Each wall is flat, endless, passes through zero and stands at right angles to its row. A trip goes straight from one point to another. List the walls that it crosses, first one first.

Walls:
(1): [-24  -4]
(2): [-30 -53]
(3): [-30  59]
(4): [ 70 -68]
(5): [-41  37]
(6): [-36  17]
Trips:
[65 36] to [ 9 -7] -> 3, 2
[-12  16] to [-14  12] -> none

Walls:
(1): [ 60 -74  -1   4  75 -26]
(2): [-15  -5 -28  47  29 -49]
(3): [ 34  37  -7 -10 -16  47]
(4): [-34 -25  15  80 -54  15]
(5): [-16  55  16  40  78   1]
(6): [34 56  3 11 -5 19]
Trips:
[ 10  15 -63 -48   8  35] to [ 69  14  43 -24   5  24] -> 1
[ -6  34   4  30 -11  11] to [-16 -29  21  -5  -8  -1] -> 2, 3, 6, 5, 1
[ -4  49  -4 -23   6 -45] to [-43 -46   4 -44 -47   4] -> 5, 6, 2, 4
[-12 -26  -4 -75  -1  60] to [  7  24 -44  41 -22  65] -> 6, 4, 5
[ 10  38  28  21  -2 -43] to [-63 -13  31  -5  21   0] -> 6
[-18  54  -4   2  47  28] to [  8  32  50  67   6 -29] -> 4, 3

Walls:
(1): [ -4 -45   0 -45  23   9  -9   7 -40   4 -50]
(2): [-42 -79 -32  -6 -68   9  43  27 -37  15 -39]
(3): [-13  95  -9 -20  48 -15  -1 -51  24 -60  15]
(4): [-38  13  -9  14 -51   2 -18  54  36 -29  41]
(5): [-29 -49  11  23 -44  46   1  10  -3  27  35]
(6): [ -7  21  21  14  65   3 -22 -13  58 -19 -25]
Trips:
[  7  21 -28   3 -17  13  17  -9 -32   7  12] to [-56  -4 -15 -17 -34 -37 -24  10   9 -61   2] -> 4, 5
[-40  -4   4  33  39   0  31 -30 -65  64  28] to [ 14  -9   0  24   3   4   7 -64 -16   0 -44] -> 5, 6, 3
[ 16  22   9   2  35 -43   6  22  -4  40  26] to [-47 -43  36   9  -1 -32 -12  14 -65 -51  15] -> 6, 3, 1, 4, 2, 5
[ -1   6  14 -15  49  36  20 -47  -3  -9  61] to [ 62   4  -2  -4   3 -13 -48  -3 -20 -62 -57] -> 5, 1
[ 19   9 -13 -24   3 -13 -22 -28 -12  43 -22] to [-39 -33 -19  23  33  20  11  -6  24  19 -38] -> 6, 2, 5
[  0 -80  72  22 -14  38  -1   5  69  28  -4] to [-40 -29  -9 -13 -37  -3  -9  38  41   9 -26] -> 6

Walls:
(1): [-18 -26 -44   7 -20 -37   1  20 -43 -32  27 -73  20  40 -28  -3 -46 -20]
(2): [  3  33  31   9  -9  11  10  19   0 -11   7  27  39 -18   8 -37 -30 -17]
(3): [-18  -5  16 -19  -5  17  16 -21 -40  37 -23 -16 -28  22  29 -89 -27 -21]
(4): [ 52  -2  27  34  -5 -18  22  -6  20  33  48  13  21  14  40  11 -54 -21]
(5): [ 18  54  32  42  39   2   6 -29 -17   1  15  16 -35 -50   5 -33  34   8]
(6): [ 19 -14  41 -31  27 -33  21 -21 -14  -3   0  -7  16  -6  32   2  15 -14]
Trips:
[ 10   0  33  40  30 -10   3  26 -35 -32  39  -3  -4 -20  18  18 -28 -10] to [-43 -35  27 -54  36  19   2 -22  -4 -11   5  46 -28   0  18  22 -29   4] -> 1, 3, 5, 2, 4
[  0  33  11   0  54  15 -38  -5  31  -7  15   8  23 -24 -21  39 -24 -33] to [  0  74 -34 -26 -33  -3 -22 -52  30  16 -14  21  -8  12 -23   5 -57 -13] -> 5, 3
[-18   6 -55  22 -34   8 -12 -27  17  40  25   4 -10  11 -15  10 -28 -17] to [-35 -43 -13  33 -19  24 -25 -42  35   5 -20 -17  -6 -24 -28  24 -24 -14] -> 3, 4

Walls:
(1): [ -9   2   1 -17  -7 -74 -17 -19 -24  -2   9 -33   1  27  20   6  43 -51
  19 -12  -9 -35   4  -8  -8   4 -29 -12  29  29  -6  10]
(2): [ 26 -18 -39 -37  22  30  -1  14 -35  33  15  -8  16  28 -23 -23  17 -27
   3  41  48   5 -36 -34 -48   2 -48  33  -3  31 -23 -10]
(3): [ 35  23 -24  28 -56  38  11 -36 -13  -6  -4  25  -7 -22  31  20 -24 -15
   4 -50 -14   6  85 -10   6 -64 -15 -28  -2 -10  13   8]
(4): [ -1 -12 -30  33 -36  22  35  44  29  43  46 -14 -15 -22 -53  20 -35   3
   7 -43 -69  -3 -44 -49 -66  39   8 -31  22 -20   5  23]
(5): [-29 -18  28  -9 -27 -57  14 -19  39  25  -5 -10 -28 -32 -11  28   3  15
  12 -14  62 -41  64  36 -28  10 -36 -18  26 -38 -23  76]
(6): [ 17  76   0 -17  -3 -13  15 -35  12 -24  -2  15 -17  33 -38 -29 -22  11
  17  -6   6  -1  48 -13  14 -24  26   7  15 -27   4  27]
(7): [ 32   8 -19  34   3 -52 -75  20 -39 -20  -8 -32  63   8  -2 -27  31  10
  19  20 -44 -47 -47 -11  -7 -25  29  19  25  48   4 -17]
(8): [ -4   5  -6 -58  -7  21 -23  39   2  24 -32  10   2 -25 -26 -19  18 -27
  54  15   3  13 -36 -10  18 -24 -56  -9 -14 -39  20  26]
(9): [-19  18   7  38   1 -21 -12 -40   0  29 -15  45  25  10 -40 -44   4  -5
  36 -32 -16  -6  52   8 -15 -31  37   4   1  22  26 -20]
Trips:
[ -6 -18  37 -54  -4 -36 -41  32  38  89  30  28  60  27 -36 -12 -78  -5
 -95  16   6  20 -51 -30  12  46   7  -7  -9 -11  35  34] to [ -9 -38 -31 -21  59 -15 -33 -17  20  31 -17  36  22  44 -21 -23  13 -39
 -38  36 -10 -23   7 -26 -64  -3  39  27  45 -63 -34 -76] -> 7, 9, 8, 1, 4
[-18 -18  12 -36 -22  86 -10   9 -15 -29  15 -21  17 -19  10 -14  23   4
  -4 -11  51 -10 -24  25  23  55 -19  49   4   0  22   7] to [-39  -5 -27 -16  -2  21 -12  -1  17 -49  25  11 -32  12  55 -20 -43  -1
  18  72  32  35  -8  43  44 -10   8  92 -40 -27  15   8] -> 6
